Each row is a point. Each copy is the shape, with its points in the same order, turned, moved and blurred by noise. Is it also mirrored, or only turned?

Shape (6 x 3):
|   2.8 |   4.7 |   1.0 |
|   4.5 |   2.0 |   1.5 |
|   2.5 |  -0.4 |  -0.8 |
|   1.9 |   0.1 |   3.0 |
| -10.3 |  -1.8 |  -3.2 |
|  -5.9 |  -1.2 |  -5.8 |
Copy 1 (6 x 3):
|  0.7 |  3.9 | -4.3 |
| -2.6 |  2.7 | -3.8 |
| -1.4 |  0.0 | -0.9 |
| -2.0 |  3.2 | -0.5 |
|  7.6 |  0.2 |  8.7 |
|  6.6 | -2.5 |  4.5 |
Copy 1 is: mirrored
Copy 2 (6 x 3):
|  1.5 | -1.4 |  2.6 |
| -1.1 | -1.9 |  3.5 |
| -4.5 | -1.2 |  1.0 |
| -2.7 |  2.0 |  3.3 |
| -1.6 |  8.2 | -8.9 |
| -3.4 |  1.8 | -8.6 |
Copy 2 is: only turned
Copy 3, 6 rows:
| -1.4 |  3.9 |  0.1 |
| -3.2 |  1.9 |  1.6 |
| -2.2 | -1.1 | -0.3 |
| -1.0 |  0.3 |  3.4 |
|  6.0 | -9.7 | -4.2 |
|  1.2 | -7.8 | -6.5 |
Copy 3 is: mirrored
Copy 4:
| -5.5 | -2.5 | -3.8 |
| -4.5 | -4.4 | -1.2 |
| -0.5 | -3.8 | -1.6 |
| -3.3 | -1.2 |  0.9 |
|  5.8 |  7.3 | -4.7 |
|  5.9 |  2.6 | -6.7 |
Copy 4 is: mirrored

Shape (9 x 4):
| -2.2 |  3.2 |  1.2 |  3.9 |
| -4.3 | -4.9 |  3.1 |  2.6 |
| -2.0 | -2.5 | -4.9 |  5.0 |
|  6.7 | -2.4 | -4.1 | -3.2 |
| -1.1 | -3.2 | -4.9 |  1.5 |
| -6.8 |  9.1 |  0.5 | -3.4 |
|  5.5 | -2.7 | -4.0 |  6.3 |
| -1.3 | -2.0 |  7.4 |  1.5 |
| -1.5 | -1.6 |  0.1 |  3.0 |
Copy 1 (9 x 4):
| -2.4 | -1.0 |  2.9 | -5.0 |
| -7.3 | -2.8 | -4.0 | -2.5 |
| -2.2 | -7.3 |  1.6 | -0.1 |
|  5.8 | -1.1 | -3.5 |  3.8 |
| -1.5 | -5.2 |  0.2 |  2.6 |
| -4.9 |  7.2 |  8.0 | -1.4 |
|  4.2 | -8.0 | -1.5 | -1.8 |
| -4.3 |  1.4 | -5.0 | -6.1 |
| -2.6 | -2.9 | -0.6 | -2.5 |
Copy 1 is: only turned
Copy 2 (9 x 4):
|  3.6 |  0.4 |  3.2 |  4.4 |
| -3.6 | -3.0 |  0.8 |  6.0 |
|  2.9 | -6.5 | -1.0 |  1.6 |
| -0.8 | -0.4 | -1.9 | -7.9 |
|  1.2 | -4.9 | -2.9 |  0.1 |
|  6.4 |  8.6 | -2.9 |  6.5 |
|  2.1 | -7.1 |  3.3 | -4.2 |
| -5.1 |  1.7 |  4.5 |  4.1 |
|  0.1 | -2.7 |  1.2 |  2.7 |
Copy 2 is: only turned

Shape (13 x 8):
|   3.0 |  -1.5 |   5.8 |  -3.5 |  -0.9 |   2.8 |  -0.7 |  -0.2 |
|   0.5 |   0.5 |  -2.9 |   5.7 |  -2.8 |   1.1 |  -7.8 |  -2.6 |
|  -8.7 |   0.8 |  -2.5 |   2.6 |   4.7 |  -3.5 |   0.9 |   1.3 |
|   2.1 |   0.4 |  -5.6 |   5.2 |  -0.5 |   6.3 | -10.5 |   3.7 |
|   3.4 |   3.8 |   3.0 |  -6.0 |  -3.5 |   3.4 |  -0.3 |   3.3 |
|  -6.0 |   3.0 |  -1.9 |   2.6 |   1.5 |  -5.2 |  -2.8 |  -1.4 |
|   2.2 |  -3.8 |   1.9 |  -2.1 |  -0.9 |  -1.3 |  -0.5 |   3.6 |
|  -9.1 |   2.1 |   0.1 |   2.3 |   4.0 |  -5.9 |  -4.6 |   0.4 |
|   3.3 |  -2.0 |   0.5 | -11.2 |  -0.7 |   0.8 |  -2.1 |  -0.1 |
|   3.4 |  -1.4 |   0.6 |  -7.4 |  -4.5 |   5.0 |   2.7 |  -0.6 |
|   7.8 |   2.0 |   1.5 |  -5.8 |   0.1 |   0.2 |   0.8 |   1.2 |
|   3.4 |   0.2 |   5.5 |  -7.9 |  -0.8 |   5.1 |  -1.4 |   0.7 |
|   4.8 |   0.3 |  -4.0 |   4.1 |   3.0 |   7.2 |  -7.0 |  -2.1 |
Copy 1 (13 x 8):
|  -2.2 |   2.0 |  -4.8 |  -0.2 |   5.6 |  -1.9 |   1.0 |  -6.8 |
|   0.7 |  -4.3 |   0.4 | -10.1 |   3.3 |   0.9 |   2.5 |   1.1 |
|   0.5 |  -0.5 |  -4.0 |   1.6 |  -6.1 |  -0.5 |   2.8 |   5.8 |
|   1.0 |  -8.2 |  -4.1 |  -8.8 |   9.2 |   1.8 |   7.0 |   3.9 |
|  -1.9 |   1.6 |   0.4 |   2.9 |   8.5 |  -4.7 |   3.9 |  -4.5 |
|  -1.8 |  -1.0 |   0.0 |  -3.0 |  -4.6 |  -1.5 |   0.6 |   3.9 |
|   0.1 |  -2.9 |  -3.9 |   3.1 |   2.9 |  -0.4 |   0.8 |  -5.3 |
|  -3.9 |  -2.3 |  -2.3 |  -2.9 |  -6.7 |  -1.5 |   1.2 |   4.9 |
|  -6.4 |   0.6 |  -0.5 |   5.5 |   7.4 |   3.6 |   0.0 |  -5.7 |
|   0.6 |   4.4 |   0.0 |   2.8 |   7.9 |   2.8 |   3.9 |  -7.4 |
|  -2.0 |   2.7 |  -0.5 |   3.1 |   9.9 |  -2.2 |  -3.0 |  -2.8 |
|  -5.0 |   3.5 |  -3.7 |   2.2 |   8.6 |  -1.8 |   2.9 |  -7.1 |
|   1.1 |  -0.7 |  -6.6 |  -8.5 |   8.4 |   3.6 |   2.1 |   3.5 |
Copy 1 is: mirrored
Copy 2, 13 rows:
|  4.9 | -3.9 |  3.1 | -0.9 |  0.7 |  4.5 |  0.6 | -0.8 |
| -2.3 |  0.0 |  0.5 |  0.8 |  1.0 |  0.8 | -7.9 |  7.1 |
| -2.2 |  4.1 |  7.5 |  0.3 |  3.1 | -8.2 | -1.6 |  0.8 |
| -5.1 | -2.6 | -1.0 |  2.4 |  8.2 |  2.4 | -6.2 |  8.1 |
|  3.5 | -1.5 | -1.1 |  1.4 |  1.3 |  5.1 |  5.9 |  1.7 |
| -0.1 |  6.3 |  3.5 | -0.3 |  0.8 | -6.0 | -3.7 |  2.3 |
|  4.6 | -5.4 |  3.0 | -0.9 |  2.3 | -2.1 |  1.5 |  3.0 |
|  0.8 |  8.2 |  6.2 | -2.4 |  4.2 | -7.0 | -4.1 |  1.7 |
|  3.3 | -4.0 | -3.2 | -5.5 |  1.6 |  1.1 |  4.3 | -2.7 |
|  0.1 | -5.7 |  0.3 | -1.1 | -2.7 |  3.9 |  5.9 | -0.7 |
|  5.2 | -5.2 | -2.9 |  3.2 |  0.6 |  1.3 |  3.1 | -2.3 |
|  4.4 | -3.8 |  0.9 | -1.5 |  2.0 |  6.5 |  3.9 | -2.4 |
| -4.8 | -5.2 | -0.2 |  2.9 |  5.3 |  3.6 | -8.0 |  1.6 |
Copy 2 is: only turned
